Each row is a point. Each copy is the shape, with its points in the same order, turned, moved and blurred by noise. Say if it was mirrored as well.
In the rows, zero is written as 128.

Shape (6 x 2):
[[132 146]
 [ 97 157]
 [184 149]
 [ 88 101]
 [ 90 158]
 [126  64]]
Copy 1 (6 x 2):
[[101 146]
 [ 66 130]
 [125 178]
 [ 96  71]
 [ 58 116]
 [152  76]]
Copy 1 is: only turned
Copy 2:
[[147 154]
 [115 178]
 [204 137]
 [ 97 129]
 [115 180]
 [115  88]]
Copy 2 is: only turned

Shape, 7 rows:
[[145 151 146]
 [ 78 157 102]
 [ 67 143  21]
 [140 143 150]
 [124 117 132]
 [160 155 141]
 [137 157 146]]
Copy 1 (7 x 3):
[[143 109 112]
 [ 71  95 130]
 [  7 127 113]
 [148 112 124]
 [123 140 142]
 [140 118  99]
 [141  94 109]]
Copy 1 is: mirrored
Copy 2, 7 rows:
[[149 100 144]
 [115 165 169]
 [122 247 154]
 [140 100 141]
 [123 121 119]
 [166  98 144]
 [149 104 153]]
Copy 2 is: only turned

Shape:
[[105  63 165  87 116  98]
 [104  87 120 121 170 101]
 [131 132  71 144 149 171]
 [197 128 111  50  91 133]
 [142 131 101  57 111  89]
 [128 197 105 123 126 149]
 [116  87 139 176 161  87]
 [ 65  91 160 151 178 108]
 [168  91 153  55 165  88]
 [121 177  86 141 121 186]]
Copy 1 (10 x 6):
[[111 124 182  96  90  80]
 [ 94 143 129 149  92 102]
 [132  86  68 159 119 142]
 [219 100 142 100  67 144]
 [185 136 118 100  60  98]
 [166 127  53 101 140 144]
 [ 96 156 143 169 144  92]
 [ 49 154 133 131 134  96]
 [145 165 178 120  49 140]
 [150  84  45 121 147 150]]
Copy 1 is: mirrored
Copy 2 (10 x 6):
[[181  91  94  93 163 151]
 [117 105 118 117 183 129]
 [ 68 181  99 136 137 141]
 [158 149 113 102  40 148]
 [152 133 122  79  92 100]
 [122 222 145 112 127 128]
 [136 108 120 165 199 119]
 [127 113 129 119 237 145]
 [157  71 157 102 109 149]
 [ 95 231 110 122 137 145]]
Copy 2 is: mirrored

Shape, 15 rows:
[[171 148 126 137 107 108 110 133 133]
 [ 64 148 120 128 129 114 124 104 107]
 [160 136 164 149 128 136 112 112  96]
 [172 135 126 171  75 129 102 126  95]
 [171 101 112 155 148 119 107 147 115]
 [174 127 203 131 134 101 126 120 100]
 [ 75 130 112 153 122 122 143 126 138]
 [157 136 136 157 143 133 112 144 101]
 [138 122 127 163   7 119 174 150 136]
 [171 140 159 137 139 132 177  79 154]
 [173 124 148  48 157 124 113 154 117]
 [136 136 138 175 151 136 161 113  96]
 [140 135 149 178 136 138 110 151 158]
 [173 151 119 134 151  93 133 114 176]
 [170 101 163 145 114 131 108 122 120]]
Copy 1 (15 x 9):
[[132 153 116 132  78 119 102 110 108]
 [ 96 129 162  99 158 156 130  89 122]
 [155 144 141 132 106 156  80 126  86]
 [123 120 123 117  79 113  89 138  67]
 [144 134 117 162 125 100  78 131 120]
 [178 154 172 163  83 163  86 112  93]
 [ 77 124 148 117 140 148 121 123 143]
 [137 152 127 146 126 130  85 133  94]
 [ 74 100 140 124  31 130 161 175 103]
 [147 127 108 153  80 210  98 113 141]
 [214 180 130 150 121 124 144 109 133]
 [114 121 126 161 138 180  88 131  97]
 [106 171 130 134 103 138  69 147 137]
 [127 158  95 153  83 147  91  82 159]
 [162 131 146 132  87 133  78 142 113]]
Copy 1 is: only turned
Copy 2 (15 x 9):
[[122 135  78 122 116 109 134  99 142]
 [ 98 122 153 140  92 145  86 138 104]
 [162 132 106 124 109  91 130 112  96]
 [153  90  61 110  98 101 129 118 125]
 [128 113 106 102 164 104 154 112 120]
 [163 149 130 141 101  58 158  99 118]
 [108 105 138 160 124 159  99 136 124]
 [138 129  98 121 142  95 132 130 104]
 [158  67  68 170  72 155 147 137 194]
 [158 157 113 174 110 145 167  69  97]
 [138 210 138  82 127 107 161 124 151]
 [138 117 114 162 128 123 148 132  72]
 [148 123  99 155 166 110 104 105 130]
 [ 99 159  97 149 141 129 148  61 131]
 [175 119 114 116 125  99 142  97 130]]
Copy 2 is: only turned
Copy 3, 15 rows:
[[141 158  92 118 118 119 110 111 125]
 [109  96 180 117 137 143 117 104  95]
 [165 152 135 130  83 131 112 142 105]
 [156 130 108 136  69  97 106  95 109]
 [133 117  89 141 109  98 116 158 115]
 [178 144 104  98  89 166 107 166  97]
 [127  84 160 135 159 120 124 104 116]
 [140 134 120 156 101 123 123 151 114]
 [190  74  79 144 116 134 124  33 131]
 [195 158 125 104 155 131 162 133 130]
 [ 99 135  94  79 102 169 135 178 157]
 [161 130 144 154 130 123 153 143  83]
 [157 129 127 170 140 123  95 141 142]
 [145 166  88 112 172 116 121 139 128]
 [177 126 106 116  90 108 105 144 140]]
Copy 3 is: mirrored
